Each row of a before or after table is a point. The points were changed in one or more steps. Then noise was added and the rows were shuffled. The steps act on columns, c1 being the first. Name the steps. A step turns or swaps two columns, mirrors them in a line or flattens them onto one, adds a multiple of one to another, or multiplies or shifts one. Angles are multiples of 10 degrees, from the lower column toward the higher: turns from -170 to 170, lines from 10 to 170 but not 90. Use the fewest steps. Two steps may share a column if one is a turn and the other turns, adds or multiplies; they go together, in the order done. Otherwise the lowest column goes first.

Before, 13 rows:
[[ -3  21 -23]
 [  3 -26 -49]
 [ 22 -19  13]
 [  1   3   2]
 [-11  33   0]
 [  8  33 -35]
 [ 60  40  25]
 [ 20 -17 -44]
 [  7 -23  19]
 [ -6 -13  -6]
 [  0  41   4]
 [ 14  -6 -50]
 [ 26 -32  14]]
After (13 x 3):
[[ 26  21  10]
 [  2   0   3]
 [ 38  14  17]
 [ -1 -15 -52]
 [ 18   9 -17]
 [ 34   2 -25]
 [-21 -35   6]
 [ 59 -43  37]
 [-14   2  -9]
 [-10 -25   7]
 [-23 -13 -57]
 [-18 -14  12]
 [ -9 -24 -48]]
Steps: add 0.3 times c2 to c3; turn c1 and c2 by -70 degrees

Before:
[[-30  -2  -1 -17   9  -6  26 -24 -10]
 [ 13 -13  46   4 -48   1   8  33  23]
 [ 15  27  30 -16 -44  -5 -53  42   5]
 [ 23 -18  -6   1  25 -14  15 -13  38]
 [ -8  14  48 -29  -6 -25   7  46 -28]
 [ 11  -3  12 -14  14  15 -40  -5 -26]
 [ 15  42  16  12  20  -1  21 -20   2]
 [ 27 -20 -30 -23  21   3  26  14  -6]
 [-34  15   9  13  19  -6   2   9 -28]]
After (9 x 9):
[[ 17  21 -10 -29 -40  17 -54  33   4]
 [ 10 -14  -4 -15  13   8 -40  -4 -27]
 [ 14  -8  -5 -51 -48 -12   8  35  22]
 [ 16  30  23 -31  21  34  22 -32   2]
 [-34  15 -37  12  19   9   2   6 -27]
 [ 23   0  33 -15  24 -23  16  -9  39]
 [ 27 -12  32  17  21 -13  24  21  -5]
 [ -7  28 -60 -21  -4  -6  10  41 -26]
 [-29   1 -53  30  10  -6  25 -22  -7]]
Steps: add 1.5 times c1 to c4; turn c3 and c4 by -120 degrees; add -0.3 times c2 to c8; turn c2 and c6 by 50 degrees
